Rows are points. Any point is a mix of the corners, with weights that add up to 1. It lies inside the corners' shape when no weight is negative. Say inside or outside, and name the corners with a negative weight.

Corners:
(1): [-46  13]
(2): [-9 21]
(3): [ 48 -60]
Points:
[  0 -40] => outside (2)
[ 33 -47] => inside
[-49  31] => outside (3)
[-9 18] => inside
[-40  10] => inside
[  5 -34] => outside (2)
[ 25 -46] => outside (2)

Corners:
(1): [ 52 -18  13 -13 -56  39  99   3 -20]
(2): [-23 -71  37  -7  34  47   7  -5 -26]
(3): [-11  88  49 -16  13  22  15 -62 -60]
(4): [ -4 -40  99  35  49 -17  40  17  -9]
(5): [-20  29 -33  29 -18  -1  51 -38 -23]
(6): [ 13 -28  27  17  22  -4  -3  91 -44]
(7): [-22 -60   1 -20  19 -17  23  18  35]
(8): [ -3   8  30  23 -34 -38 -20   5 -37]
(9): [ 45 -61 -91  27  19  24  -4 -70  51]
(10): [ 32 -33   3 -13  52 -14 -13 -98 -54]
Points:
[ -1 -37   5  -8  23  -6  14 -24  -8] => inside
[ 10 -36  -7   0  18  -3  10 -31  -3] => inside
[  8 -13  17  11  12  -6  20   5 -15] => outside (2)
[ -8  -7  35  -1  18  15  14 -15 -31] => inside
[  9 -46   8  11  16  -5  12 -10 -18] => outside (3)

Corners:
(1): [ -10  -25  -15  -19  -41  -24   -8   -7 -112  -42    7  -29  -50   26
   40  -10   -1  -75    6   60]
(2): [-16  49  39  38  -9  18  20  28   5 -13  33  39 -31 -83  32  -7  16 -23
 -59  53]
(3): [-31  17 -32 -26 -68  51  92  64 -60  26  19 -39  10  28  97 -29 -41 -12
 -49  19]
(4): [  2 -34 -11 -54 -33   1 -18 -48  14  97  49  38  -9 -18 -28 -19  11   9
  53  -7]
(5): [ 40 -61 -15  13   1  -6  -9 -75   4   2  41  47  75  61  48  60  36 -15
  14 -46]
(6): [-20 -29 -35  13 -29  14  42  41  41 -14  46  11 -26 -44 -14 -24 -37  16
 -52  18]
(7): [-37   5  41 -13  48 -31 -48  25  55 -27  21  -9 -19  14  11  18 -30  32
  64  34]
(8): [ -8   9  78  24  49   1  41 -21 -14  33 -34 -21 -13  26  32 -15  15 -24
 -17 -26]
(9): [ 13  22 -88 -16  48  38  21 -33  -1  20 -28  40  16 -43  47  43 -28 -14
  18 -65]
(10): [-31  -4 -11  11 101   7  36 -41   2  71  -2  61 -27  60  55 -17  48 -65
  65 -16]
(11): [-48 -13  37 -19  23   4  22 -93  20  -2 -14  28 -33  14   8  51 -32  37
  -6  17]
(12): [ 68 -10  12   1  -4  11 -45  21  -3  58 -19  11 -20   7  18 -13 -24 -80
  41  45]
(13): [-16 -19  19   2 -56  19 -48  24 -25 -12 -68  -5  14 -11   3 -34 -10 -33
   0  83]
(14): [ -6  19 -72  -9  49 -25 -13  -2  19  54  -6  28 -24  -9  45 -42 -54 -18
 -63  -7]
(15): [   5  -51   53  -71    6  -24   27 -101   46    2   -5   45   21   40
  -45   -2   12  -17    1    1]
(16): [ 48 -47  -4  -2  -3   2  57 -27  34  39   7 -14  43 -21  29 -70  45 -10
 -70  47]
(17): [-35 -15  17 -16  50   2  -7  64 -39  20 -39  39 -58 -16   2  39  35  13
  -7  94]
(18): [-54 -45 -37 -85   0  73 -20  16  51  23  33  32 -66  32  31  -8  63  25
  16  39]
(19): [ 55  21  10  15 -14  44  -2  -3 -16 -20  19  32 -10  19 -32 -80 -54  18
  -7  60]
(20): [-64   3  23  19  40  91 -24  -6 -24  54  83  -3  -2  42 -59 -23  -8 -18
  22  66]
(21): [-12  41 -37  -3 -34  -5  19  56  10  27 -15 -11 -22   5   5   2  -8   3
  -9  56]
Points:
[  1   7 -12 -15 -64 -11  -1  72 -38 -17  -8 -36 -53 -29  47 -40 -37  -2
 -40  77] => outside (5, 9, 10, 15, 20)
[ -2  -7  -7  -7  -7  14   9  -6   7  16  12   7   2   9  20 -25  -5 -21
   0  18] => outside (11, 17)
[-19 -34  25 -36 -14  13  -4 -16 -16  -3  -5  21 -28  47   5   6 -11  -3
  36  26] => outside (2, 9, 14, 16, 20, 21)
[ -8  -4  -6 -10 -10  15  26   6 -10  14  10   4  -8   4  29 -19 -10 -13
 -21  27] => inside
[-14 -11   9  -1  10  10   7   2  -1   0   3  13 -13  18  19  -5  -1 -14
 -15  40] => outside (4, 9)
[ -4  -9  12 -11   4  22  10  -9 -11  19   3  15  -9  19  15 -10   7 -17
  11  35] => outside (6, 14)
[-14 -12  71  16  -4  -3   4   0 -35  -1   5   3 -13  28  -3  -7 -10 -24
  16  51] => outside (9, 14, 16, 18, 21)
[  6 -16 -15 -17  30  -3 -17 -20  57  28  -4  67 -16 -27  -3  11  17  13
   8  22] => outside (1, 3, 8, 20)

Corners:
(1): [  4  35 -83 -32 -22  24 -16  -4 -32 -26  53 -10 -12 -77  44 -16  31  24
  18  12]
(2): [ 85  23  32 -17  73  10 -21 -18 -17 -19 -37  11   4 -65 -44   5  52 -60
  11  93]
(3): [ 65  24 -15   1  64 -29 -10 -21 -35  -5  17  20 -32 -49 -65 -19  37  -4
  22  -1]
(4): [-23  19   8   4 -33  33  21  43 -71 -52  30 -56 -53  50  38 -63   0 -48
  15 -52]
(5): [ -1  38  40  39  22  -3 -17 -28 -21   3  28 -40 -18 -32  29 -14   1 -10
 -69 -37]
(6): [  2  10 -30  21  41   6  15  56  58   3 -75  72  32  43  19  27 -50 -44
  50 -16]
(7): [  1   3  25 -51  24  53 -34  55  -4  71  25 -14 -12 -19 -12  29  25 -18
 -22 -25]
(8): [-48  -2  10 -37 -18  82 -20 -32 -10   0  48 -63 -39 -29  17  61 -22  13
   7   6]
(9): [  8 -76 -36  37 -37  46  -5  59 -56  -8  -7 -54 -62 -21  63 -50 -27 -42
  35   6]
(10): [ -36   38   49 -105  -14   37   10  -40  105   35    7  -54    0   14
  -17   65   -1   13  -53   18]
(11): [121 -27  51  78   8 -15  58   4 -11   9 -20  17  71  19 -27  98 -38 -60
  60  56]
(12): [-36  57  79   6  -1 -32  56  25  14  25 -64  19 -31 -37  50  -3   7 -33
   0 -24]
(13): [ -16   23   19  -19  -34   29  -46   19   33    0    4  -14   -4   14
 -102   11  -44  -30  -47    1]
(14): [ 17  -5  -8  17  16   9  11  28 -26  39  39 -15  30   9  -8  13 -14 -18
  28  40]
(15): [-27  45 -13 -25 -57  79  30 -22 -16  33 -29  10 -63  21  53   3 -43 -31
   1  12]
(16): [-29 -31  32 -19   9   0 -21   2 -20  15  35 -15  71  29  -5 -31 100 -58
  75 -35]
(17): [  5 -32  43 -19 -21  -3 -32  -9 -11 -29  21  -5 -15   8  51  45 -13  -9
  24  -4]
(18): [ 50  35  21  51  22 -14 -42 -23 -29 -25  -6 -29 -40  44  10  18  40  -4
  31   1]
(19): [-33  34 -60 -39  -1  35 -13 -29 -69 -41 -57 -23 -43 -64  60 -26  -4  32
 -14   8]
(20): [  5  13  52   3   6  26  72 -12   3  -6  -2  18 -26  60   8  31  56  19
  -9  13]
(21): [ 31  47  24 -30  11 104   4   1  22  16  55 -32 -35  55  18 -71   6  33
  22  -4]
Points:
[  5  13   6 -12  -1  31  -2   1  -3  -2   3  -8 -15   5  22   4  -5  -8
  15   2] => inside
[ 19   1   4  -1  13  25   7  11 -28   4  -3  -3  -7 -19  21  -1   9 -24
  23  11] => outside (10, 13, 18)
[ 16  15  -8  12  19  22 -15  10 -28  -7   5  -1 -17  -2  16 -28  14 -18
   7  -7] => outside (8, 10, 11, 12)
[ 12  15  23   5   4  19  11  -2  -6   0   3  -9  -9   8   5  12   4 -12
  -3   2] => inside
[  1  10  23 -12   1  29  -2  -1  -3   5  -2 -16 -15   7   3  14  -3 -16
   4   6] => outside (1)
[ -4   9  20  -9  -4  16 -14   5  -2   2   6 -12   0   8 -13   3  10 -26
  10  -5] => inside
[ 16  13  13 -12   2  20   9 -19  -9   3   3  -8  -3 -32   3  14   8 -10
   3  30] => outside (4, 6, 7, 18)

Corners:
(1): [-77  47 -69 -57 -69 -23  64 -44   7 -24  57 -30  -8 -44  69 -40  35  16
   4  12]
(2): [  54    9  -96  -21  -14  -20   69  -16 -107   -3    3   26   18   -1
  -20  -34   21  -75  -39    4]
(3): [ -4  -7  14  21 -14  11 -14   5  53 -64  42 -46   3   8  33  -9  62  18
  27 -86]
(4): [ 66   5 -47  42  37  -9  22  29 -53   2 -14  10   7 -12  14 -16  -5  43
   1  -9]
(5): [ 26  -1  14  28  -7   9  18  11   1  30  60 -27   9 -29 -57  -9   0 -51
  79  26]
(6): [ -5  15 -28  -9   0 -13  -8 -17 -62 -60  -9  30  43 -19 -51 -39  68  -4
  60  35]
(7): [ 16 -17 -21 107   1  51   8  29 -23 -89 -78   4 -38  36  16  28 -16 -38
  46  -9]
(8): [  19   25 -112   14   29   19   -7  -42  -29  -28  -33   48   -9   -2
   15   24   58   43  -16   -8]
(9): [-10 -28 -11 -25 -40  10  61  -9  -3  -1  -6  26 -22  38  -5   0  19  29
  26   4]
(10): [ 66 -58  40 -26 -44  28  -2  11 -53  43   4 -33 -12  24   3  52  53 -35
  22   3]
(11): [-30 -18  27   3 -39  29 -39  -9  35  -9  28 -29   5 -48   8  48 -40  34
  35 -46]
(12): [ -8 -42 -62  45 -89  -6  -3 -80 -15  10 -10   6 -54  21  26 -18  -5 -13
  -5   1]
(13): [  6   6  -7 -33  23  19  50  17  39  -2  24 -14 -14 -49  86  -9  -2 -38
 -21 -12]
(14): [-40   5 -23 -90 -67 -41 -23  52  50 -18  -8  52  19 -51  46  78  19  20
  -1 -56]
(15): [  2  23 -57   7 -38  57  32  56 -51  58 -37   7 -20 -58  62  25 -59 -75
  -3 -72]
(16): [  6  42   5 -79 -86  51 -18 -28  68  31   3 -36  11  -2  18 -15 -61  -7
  -1  12]
(17): [-48   3 -10  49 -47  34 -14  36 -26  -3 -33  36  -7  13  30  10 -37 -20
 -33 -15]
(18): [ 24  34  82  63 -73   1  -3  24 -22  35   4  59   7  20  31  -4 -21  20
  12  27]
(19): [ -9  12 -23  14  23  17  -2 -31  44 -38 -91 -53 -34 -10 -45 -45  22 -38
 -61 -28]
(20): [-68  32 -63 -33  50 -24  39 -52 -35 -51 -62  27  80  14   2 -31  23  39
  29   2]
(21): [ 45 -23 -33  63  17  60  35  18   3 -45 -34 -46  41 -22   9 -50  31 -31
 -59 -20]
Points:
[  7  12 -30  -1 -12  11  27   5  -6 -11 -14  -2   1  -7  17  -8  11 -13
 -12 -13] => outside (6, 11, 12)
[-23  -3 -23  13 -39 -12   4 -23   2 -32  11  17 -24  -9   5   3  20  -3
  18  -4] => outside (4, 10, 15, 16, 20, 21)
[ -6   4 -15   4 -19  17   8   5  -2  -9 -16   0   4 -11  21   4   3  -5
  11 -15] => outside (2)
[  2  -6 -20  -2 -14   9  16  -8   0 -16   3  -8   5  -5  -2  -5  17  -5
  14  -4] => outside (15, 18)
[ 10  -5 -30  17  -3  10  15  -2 -19 -11 -23   7  -3  -9   7   3  12  -9
   8 -19] => outside (1, 16, 17)
[  4   0 -28  23 -20  19  11   7 -14 -30 -25   5  -7   0  16   6   2 -18
  14 -13] => inside

Corners:
(1): [ -4 -31 -14  19 -50 -53  -7  -5  28  33  13   0 -15 -15 -38  47  10  27
 -53  -7]
(2): [-27 -28 -28  22  -4   1 -33  -4  26   4 -16 -47 -32  31 -53  18 -46 -16
 -29   3]
(3): [ 15  31  30  -3 -11  31  51  15  26  45 -36 -28 -12 -34 -11 -18 -18  -1
 -36   2]
(4): [ -2  31  15  -6  44  18  -9  20 -21  46  25  14 -16  27 -30  46 -25 -27
  18   3]
(5): [  5   2 -41 -86 -70   2   9  32 -32  31  53 -16  35   9 -24 -13  43 -27
   8 -41]
(6): [-12  24   9 -22  23   9  -1 -38  -3   0  18 -35  16  23  37  18   5  27
  47 -40]
(7): [-29   0  10  65 -46 -15   6  -5 -26  -3 -51   4  11 -13   3 -39 -58 -40
 -64 -20]
(8): [ -2  25 -24  23 -61 -31  18 -10  61  -8  40 -10  37  31 -42  28  84   9
  25 -22]
(9): [ 43 -37  31 -30 -16  61 -27 -17 -48  -4 -41  14 -47 -27  29  11  65 -27
  30  37]
(10): [ -6 -51   8  -5 -10 -11 -56  25 -20 -43 -32  63 -44 -25  46 -56  -4  20
  24  17]
(11): [ -6  53  20 -24 -10 -44 -27 -12  35  10 -19   2 -21  44 -21  -4  13 -57
 -35 -15]
(12): [-17  77   0  39  58  42  21 -19  19 -11  -3 -10 -40   5  71  44  13  39
  21  30]
(13): [-49  26   2  45  43 -43  46 -29   6  31 -37   0 -26  28  -8   9 -29  -7
  -3  34]
(14): [-17   3 -42 -37 -48   4  44  21  26 -56 -82  25 -27 -31   0 -48  13  76
  69 -50]
(15): [  9 -63  22 -58  26  16 -51  31 -21  -8 -30  40  27  34 -20  15 -16  99
  -8  60]
(16): [ 40  25  46 -47 -89  25  19   0   8 -62   5  15  -3 -41   3 -65  12   6
 -31  18]
(17): [  5  54 -43  -4 -27  25   8 -26 -24  16  18 -11  29  -8 -61 -36   7 -26
  -8 -27]
(18): [ 24 -19 -30 -56  53 -17 -28  24  35 -14   8   0  55  18  -5  67  -2 -24
 -49  37]
(19): [   1   -8   28  -38  -74  -10  -77   61  -99   38    5    3   -3 -102
   -2  -14  -24  -40  -22   27]
(20): [ 85  22   8  -5  -3   6 -11   3 -17  36  31 -35  15 -38  85 121   6 -15
  -1  42]
(21): [ -4 -21  -8 -60 -59  37 -54 -20 -11   8  11  45  10 -21  -1 -18 -10 -53
  29  14]
Points:
[ 12   7   2 -19 -25   8  -9   9  -6   2  -4  -1   2 -18   4   5   2   0
  -4   2] => outside (13)
[ -6 -15  -7 -14 -14  -9 -16  -2  -7  12 -22  -4   1  -3  -6   0 -16  -6
 -11  -4] => outside (4, 8, 12, 16)
[ -9  21  -2 -19  15 -12  16   8  29   0  -5  13  -1  29 -23   2  15  42
   1  -3] => outside (2, 7, 9, 19, 20, 21)
[  8   5  -2  -5 -14  -6 -23  -3  -7  10  15  -3  -1  -2   1  25  10 -30
 -11  10] => outside (3, 14, 15)

Corners:
(1): [ 25 -18  -7  -9 -11   5   8  15 -15 -26  -9  -6   3  29  21 -18 -12  21
 -12  12]
(2): [ 31  -4 -16 -39  -9  -9   7   1   4 -27  79 -46  -3 -14 -28  19  20   2
   0  13]
(3): [-16 121  14   2  16 -90 -15  30  24 -11  35  -2  -2 -16   7  -8  -8 -13
 -15  13]
(4): [  2 -24   6  21 -19   2  23  -2  22 -41  21  -5  15   1  84  -5 -70  24
 -29  -2]
(5): [ -1  -2  -7 -66  -8  15  59 -21 -24 -57  14  15   6   3  -3  -6 -66  -8
   5 -25]
(6): [ 26  29  32  -4  -4   8 -16  17 -13 -11 -29   4  12   6   1 -14  11 -17
  -9 -42]
(7): [ 13 -10  -7  17 -20  22 -14  15  -8   9 -12  12  12  19 -22   9  -6 -11
  15  24]
(8): [ 12 -25 -26  23  -8   6   9  33  -6 -19   5   9  30 -10  -4 -23  21   2
  15   3]
(9): [  5   4  12 -22  11 -11 -13   1   0  58 -18  18   5  -5 -11  14  17 -22
 -17  14]
(10): [ 18   7  33 -14   6  -2  24   9 -13   1   7   7 -11   4 -14   5  -9  -1
 -18  14]
(11): [ 27 -21  17 -33  20   8  -7  -5 -10 -21   1 -13  -2 -21   0   2   7  -1
  25  -5]
(12): [ 22  11  -9  -1  21 -11  13   2  17   0  19   0 -20   2 -21  -8   3 -43
  25   0]
(13): [ 27  38  18  -7   1  -3 -18  27  17  34 -18 -40 -26 -11 -17   8  24  -3
 -18 -14]
(14): [ 37 -19   5   5   7 -19 -12  -5  18 -19  -3  12 -15 -18   9  10  18  24
 -15   4]
(15): [ 14  25  11   6  36  -7 -10   6   1  30   8  19 -23  -5  15  34  25  10
   8 -33]
(16): [-103   -5  -10   16  -16    3  -26   24    4   -7   -8   35   19   15
  -14  -31  -11    2  -17    6]
(17): [  3 -23  14  25  21  25   1 -52  -9 -17 -10  10  14  -8   8 -12 -11  28
 -15  23]
(18): [ 19 -30  18   7  -6 -31  -8 -37   9  71   3  11 -29 -15   6   9   8  23
  22 -19]
(19): [-35   8  -5  23 -13 -22 -19  16 -11  -1 -23 -31  -5 -23 -10   3 -10 -29
 -14 -31]
(20): [-46  -7  -9  12 -31 -14  24   1  11 -36  -4  15  34  23   8  -8 -16  12
   5  28]
(21): [ -2   8  -4  35 -39  19  18 -19   6 -38   8  24   5   0  52 -20 -15  22
 -18  17]
Points:
[ -7  -1   5   4  -6   2   7  -2  -3  -7  -4  21  17  10   5 -13 -16  -1
   1  17] => outside (2, 13, 14, 15, 19)
[ -9 -32  -1 -12 -16  20  12 -16  -9 -29   1  -7  12   1   7   1 -27  14
 -16  18] => outside (3, 6, 8, 12, 15, 18)
[  8   7  11   1  -2 -10   1   2   0   3   3   5  -2  -1  -1   0  -3   1
  -2   2] => inside
[ 9  1  3  3  2 -8 -4  6  4  2  0  4 -3 -7  2  3  7  3 -4 -3] => inside
[15  8  6 -7  1 -7  7 -1  0 -9  6  1 -2 -5  7  1 -5  1  0 -3] => outside (16)
[ 13 -17   0  -6  -7  21  16   0  -7 -46   3  -7   6  -3   6 -17 -17   4
 -12  -2] => outside (3, 7, 9, 15, 18, 20)

Corners:
(1): [ 39  -7  39   3 -17  67 -21 -16 -32  27 -21 -75 -25  39 -42  22  70 -73
  15  -1]
(2): [ 14  -4 -37 -41  -6   1  55  18 -13   3   4  15 -17 -15  49 -15 -28   8
   5  -7]
(3): [-10 -16 -70  24 -45 -39  36  12 -13  34  11  -8  16  12  40  19 -13   4
  23 -74]
(4): [ 13 -20 -23 -33  -5 -34  18   2   5  -6  -1  13  -8  36 -23  63  14 -47
  43 -14]
(5): [ 32  28  60  15 -72  78 -39 -21 -23 -21 -23 -77  36  34 -38  30  62 -74
  57 -25]
(6): [ 10   7 -50  -6 -32 -98  51  72  -4   5  33 -44  23  15  40  32   8  23
 -28 -41]
(7): [ 52  40  53  54  -6  31 -34 -42 -15  42  -4 -16  37  24 -21 -22  21 -22
 -18 -20]
(8): [ 41 -50  71  -6 -42  -1  18 -38 -37 -39  46 -36  -3  31  -7   4  71 -95
  25 -36]
(9): [ 60   8  39  38  -1  39  23 -29 -13  15  37 -75 -14  38 -56 -64  89 -54
  41 -51]
(10): [ -3 -16  39   0  10 -11 -46 -38  -7  -1 -85  54  -4 -34 -26 -54 -14   5
  18  39]
(11): [ -7 -18  73 -38  61  45 -44 -70 -44   1 -40 -14  41 -55  62 -81 -18  46
  28  27]
(12): [-59 -19  27 -70  60  15 -58 -43  38  24 -61  25  14   1  33 -49 -28 -25
 -11  17]
(13): [ 10  -7 -68 -11 -12 -31  13  23 -15 -11  22 -27  15  10 -18  14  10 -36
   3 -33]
(14): [ 33 -16 -73  12 -20  11  39  52   6   8 -42   3 -17 -20  27  47  45  16
   7 -41]
(15): [ 34  27 -24  10  12 -64  28 108 -41 -10 -33  11 -17  15   7  38   6 -63
 -24 -37]
(16): [  4  18  65  14 -43  18 -28 -25 -41 -18  52 -10 -33 -11 -52   4  67 -37
  43 -21]
(17): [-14 -22  80 -12  45  44 -36 -42  -2   7 -69  35  45 -54   4 -37 -71  53
 -14  26]
(18): [  5  12   2  37 -33  50  56 -27 -26   4  21 -23   8  29 -36  19  76 -47
  20 -37]
(19): [ -7 -33  54 -39  34   4 -91   8  -5   3 -33  29  29  26  26 -43 -18  51
  -2  26]
(20): [-59   6  21 -60  47  39 -62 -56  -9 -13 -49  38 -24   4  41 -63 -32  85
 -36   3]
(21): [-56  -5  41  -8  30  22 -22 -47  25 -29 -19   3  17  -8  54  -3 -66  19
 -12  34]
Points:
[ 15   1   0   5 -21  12  15   1 -11   0   2 -21  -2  12  -1  18  26 -29
  12 -30] => outside (10, 11, 19)
[  4   0  28  -1  -7  23 -17 -18 -10  -5 -17 -16  15   6   6  -4   8 -14
  14  -6] => inside
[ 16   1  16  12 -13  29   9 -22 -24  -2  -9 -14   3  -1  -7  -1  24 -23
  21 -20] => outside (6, 12, 19)
[  8  -7  25 -10   4   8 -24 -14 -12   2 -19  -3   8   4   5 -16   6  -4
   9  -5] => outside (18)
[ 14 -10  18  -6  -5   2 -21   2  -8  -1 -14  -6  -2  16  -2  -1  15 -34
  14  -8] => outside (6, 11, 17, 18, 20)

Corners:
(1): [  0  44 -78 -28 -27 -37 -24 -79   8  33 -25   3  -1 -28  55  18 -52  32
  -1  11]
(2): [ -81   30   46  -34   -4   -8  -22   18   39  -28  -34   50   19    1
  -21  -45   -3 -101  -15  -38]
(3): [-52  34  22 -83 -43   7 -21 -36 -43   1 -41  19  77 -29  69  20 -26 -53
  46 -31]
(4): [ 11  56  -2  40 -29 -11   5   8  -3 -60 -14 -33  -2 -50 -16  -4  58  33
 -35  62]
(5): [-11 -23 -24  29  50  31   7  -9  -8  -8   0 -29  37 -10  -4  -7  26  81
  17  15]
(6): [ 47   8 -57   1 -38  16  -7 -39  -8 -39  33 -11  28  -5 -31 -48   8  20
  25  38]
(7): [ 42  37 -49   6 -37  25  34  -3 -84  12   6 -38 -27  -2 -45 -31  24  31
 -27   4]
(8): [ 55   1 -66  16  18  36 -16   6 -57 -42  82 -75 -23 -26  23  43  59  46
 -53  63]
(9): [  13   10  -24   -8   -7   15   15   52  -14 -100   19  -48  -30    1
  -27   33   -9   39  -12   -8]
(10): [ -1  20  38 -49 -26  30 -24  62  41   0  24  -1 -25 -21  -8 -29  55 -19
  -3 -41]
(11): [ -28   19   75  -63  -17  -16  -12 -118   35   43  -18   15   73   -9
   69  -13   30 -116  -11  -53]
(12): [  9  16 -41  43 -19 -39 -16  -2 -63   2  17 -59 -42  21 -16  27   0  52
 -10  40]
(13): [ -5  34  28 -51  41 -22 -10 -25 -29 -21 -40  85  79 -15   2 -40  51 -58
 -14 -67]
(14): [-29 -19  96  23 -15  39  -1  33  21   4 -34  51  10  18 -34 -17  29 -36
  -2 -12]
(15): [-64  33  62 -77  67 -19  26   4  97  13 -22  33  28  32  22  32  31 -89
   1 -39]
(16): [ 19   0   4  64   1  -6  -3  23 -33 -49   2 -59  47 -31  32 -31 -45 -21
 -25  26]
(17): [-25  -8  41 -53  35  -2  -7  41  75  -8 -96   3  22 -20 -51   5  69 -50
 -14 -20]
(18): [  8  14 -74  10 -57 -30  36 -10 -83  76  33 -30  20 -62 -24  47 -35  37
  -5 -32]
(19): [ -52   67  113 -103   29  -12  -65  -76   -2   22  -17   78   12  -33
   18   31   -2  -82    6  -17]
(20): [ 14   8   8 -10 -15  18 -10   2  -8 -35   3 -14  35  44 -65 -35  -7  27
 -74  41]
(21): [-16 -29 -36  -8 -30 -69  23 -47 -80 -14  37  12 -21 -14  50 -31  -6  31
  16  24]
Points:
[-21  14  -1 -25  10 -12  -2  15 -19  -7 -17   3  -3 -13   0  23   1 -26
  -8 -15] => outside (4, 5, 6, 10, 11, 20)
[-25  26  11 -25   4 -12 -11 -16  -1 -23   6   4  41 -21  26  -7 -12 -28
 -20 -11] => outside (6, 7, 12, 14, 17)
[ -7  20  -7 -20  -3 -16  -4 -23 -17  -1  -3  -5  24 -13  11  -7   6 -10
 -10   0] => outside (9, 14)
[-18  15  10 -22  -4  -8  -2  -3  -7  -8 -13   8  18 -10  -2  -3  12 -21
  -5 -13] => inside
[-11  19  -2 -27 -15   3  -8 -12 -14 -12  -7  -4  22 -15  13   2   2  -6
   5  -5] => inside
[ -8  14  12 -19  -6   4  -8   0   1 -21 -10  -1  21   7 -27 -16   7  -8
 -31   7] => inside
[ -7  17 -20 -26  -7 -12   6 -12 -18  -8   3 -13   6  -5   6   3  20   5
 -17  -2] => outside (6, 14, 16, 19)
[  4   6   0   0 -13   4  11   4 -22  -8   4 -21  18 -19   1   2  25  -1
  -2  -7] => outside (1, 2, 19, 20)
[-28   3  52 -28  25 -34 -11 -38  -2  44 -29  42  15   7  -9  -5  11 -65
 -38 -13] => outside (3, 4, 5, 6, 9, 10)
